Every row gives one point. To make a cloud, some directions were put in groups of two or more. Within a group, all points are equally far from the middle, so they leave a hole (a ring in 2 directions, a hollow ball in 3). The other directions are filled evenly. Then the cloud was stretched, turned, moved and blurred a little. How many holes are there, and how many directions does each take, smallest first?
In the rows, 128 means zero.

Cloud, 21 rows:
[[119 101 170]
 [185 122 119]
 [130  95  93]
 [168  82 136]
 [167 155 128]
 [ 93 102 134]
 [112 152 155]
 [145 118 180]
 [101 135 159]
 [152 141 174]
 [123 164 130]
 [119 158 151]
 [167  97 165]
 [124  80 114]
 [176 131 106]
 [132  77 147]
 [149 137 176]
 [177 143 124]
 [153  76 122]
 [166 153 121]
 [ 98 139 115]]
Holes: 1 (3)

Cloud, 28 rows:
[[135 111 120  77]
 [ 95  97 139 151]
 [162 143  95 116]
 [ 81 160 105  95]
 [129  94 122 156]
 [117  89 152 106]
 [105 166 174 104]
 [ 86 148 102 155]
 [ 96 156 174 146]
 [142 149 182 127]
 [114 167 149 166]
 [159 148 137 159]
 [125 186 119  98]
 [149 125  90  97]
 [156 170 106 129]
 [119 104 120  78]
 [164 133 102 142]
 [ 86  99 151 110]
 [ 92 166 162  97]
 [ 97  92 149 107]
 [ 86 142 112 162]
 [150 160 134  83]
 [101 183 104 115]
 [133 157 178 147]
 [ 90  95 150 134]
 [ 86 144 127 166]
 [129  94 153 102]
 [136 112  81 127]]
Holes: 2 (2, 2)

Cloud (31 x 4):
[[118 149 104  77]
 [154  99 127 151]
 [122 172 147 167]
 [117  95 112 123]
 [158 128 109  85]
 [122 191 137 147]
 [128 146 180 136]
 [ 84 159 140 161]
 [173 154 111 100]
 [162 150 111 167]
 [155 168 160 115]
 [ 76 166 130 116]
 [158 139  91 161]
 [106 149 177 129]
 [126  92 119 116]
 [145  97 124 101]
 [ 86 159 151 155]
 [ 87 131 142  96]
 [179 140 102 118]
 [159 165 157 133]
 [162 111 152 108]
 [ 85 163 100 110]
 [149 154 116 176]
 [132 173 124 175]
 [ 87 179 106 129]
 [ 79 125 119 119]
 [129 137 169 161]
 [ 76 164 113 124]
 [125 166  95 171]
 [105 104 159 129]
 [124 142  71 136]]
Holes: 1 (4)

Cloud, 56 rows:
[[ 99  86 171 160 153 134]
 [116 116 180 176 141 118]
 [166 142 141 149 177 143]
 [185 139 143 104  97 100]
 [145 142 130  60 148 107]
 [137 125  88 168 130  87]
 [141 116 153 132  76 104]
 [149 129  93 123 133 180]
 [ 92 119 130 131 176 107]
 [122 137 110 141 190 106]
 [145 110 148  73 118  99]
 [187 111  80 121 132 114]
 [137 140  86 106 158 152]
 [154 107 141 153  70 151]
 [154 137 156  80 165 111]
 [150 100  91 116  98 134]
 [131 127 105 123  83  73]
 [127 176 156 111 128 124]
 [117 115 163 189 151 134]
 [163 110  93 124 111 161]
 [150  91 154 172 136 103]
 [122 136 159  83 129 168]
 [158 107 174 107 114  99]
 [127 164 110  69 158  99]
 [151 134  87 118 160 154]
 [180 118 169 140 108 142]
 [128 174 148  93 136 115]
 [122 148 135 110 195  92]
 [147 141 122 166 163 176]
 [129 183 137  98 137  81]
 [150 105 129 156  71 141]
 [124 121  87 135  97  87]
 [154 102 168 122 132  62]
 [107 118 158 120  93  97]
 [148 180  83 130 126 105]
 [ 99 102  98 150 138 124]
 [122  86 172  96 126 136]
 [ 91 117 133 125  85 123]
 [185 106 130 161 107  88]
 [144  86  95 143 144  86]
 [100 155  99  99 155 122]
 [125 142 125 133  87  72]
 [152 104 166 113 167 156]
 [118 127  95 146  93 100]
 [143 107 165 168  78 137]
 [107 139 126  86 161 160]
 [154 162 102 153 131 159]
 [112  80 167 151 150 122]
 [170  96 161 116 159 119]
 [111 153 158 113 175  96]
 [ 95 107 133 124 166  88]
 [125 158  83  89 160 112]
 [124 143 154 133 180  69]
 [117 133 106 164 170 134]
 [ 93 106 103 159 103 150]
 [132 119 122  78 109 155]]
Holes: 2 (2, 3)

Cloud:
[[ 81 126  95 126 139 100 158 132]
 [161 111 148 118  75 153 167  92]
 [147 132 126  64 132 135 160 108]
 [122 172 149  79  86 131 161 120]
 [125 175 136 167  90 134  97 104]
 [160 101 123 117 128 106 105 137]
 [160 123  97  85 120 173 124 149]
 [154  92 133 135 142 167 162 122]
 [ 90 151 135 121 102  92 102 180]
 [121 129 164 130 109 185 135 152]
 [119 120  67 118 102  96 150 183]
 [ 90 151 134 100 150 125 167 113]
 [112  92 117 124  75  93 133 133]
 [123 101  68  88 116 148 128 149]
 [138 155 137 106 158 134 158 172]
 [140 185 145 111 126 101 132  95]
 [ 81 100 137 170 117 123 124 154]
 [150 127  85 167  96 115 113 128]
 [115 169 117 113 132 177 163 150]
 [143 173  72 110 143 130 170 129]
 [113 170 112 154 144 155 145 121]
 [ 99 128  90 123  86  86 101 108]
 [136 157  73 158 122 137  89 101]
 [120 179 137 123 135 137  81 118]
 [139 141  73 140 124 110  98 171]
 [162 102  98 133  88 100 169 138]
 [168 145 130 132 112 183 135  75]
 [152 148 171 144  97 121 170 118]
 [164 168 150 125 121 104 134  97]
 [115 149  94 164  70 162 149 122]
 [115 104 143  91 102 174 170 121]
 [134  75 145 144  87 121 154 129]
 [ 89 158  65 104 112 129 106 132]
 [ 97 149  56 106 122 132 165 133]
 [165 112 106 113  74 100 119 118]
 [114 149 162 121  85 183 113  95]
 [113 160  84 152  86 183 132 107]
 [121 147 165 162 101 137  91 158]
 [101  95  80 137  60 166 122 175]
 [ 99 166  69 124 111 176 153 110]
 [172 118 155 142 108 124  97 156]
 [172 140 137 126  79 173 133  73]
 [168 105 115 135 100 102 152  95]
 [119 109  69 135 127 118  86 141]
 [100 105  98 174  92 114 100 141]
 [152 143 140  92 149 124 143 161]
 [121 153 152  97 141 111 131 107]
 [109 122  77 114  50 141 132  92]
 [172 161 134 143 128 139 114  84]
 [113 129  53 122 144 130 168 143]
 [ 92 148 149 133  72 177 115 145]
 [ 82 114  91 103 133 150 146  97]
 [100 160  82 122 106 179 109 172]
 [136 107  67 124 137 164 134 110]
 [160 110  93 144 111 181 124 123]
 [149 136  73 156 130 123 123 110]
 [ 78 155 117 129 120 177 130 124]
 [136 164 165 134  82 112 157 121]
 [ 88 118 110 159 111 122  89  87]
 [141 130 135  69 116 105 151  96]
 [ 90 127 128 105 134 150 101  85]
 [ 70 114 117 116 133 166 152 136]
 [126 109 179 124  86 107 160 160]
 [113 153 141 126 140 167 106 173]
 [157 167 124 139 132 173 131  89]
 [126 156  58 119  91 184 114 102]
 [139 123  79 130  59 119 158 102]
 [131 151 152  66  92 127 159 106]
 [110  82 143 143 122 144  88 137]
 [167 125 129 109 142 128  98 141]
 [160 146 125 131  89 183 162 135]
 [100 155  81 110 109 116 197 177]]
Holes: 2 (3, 3)
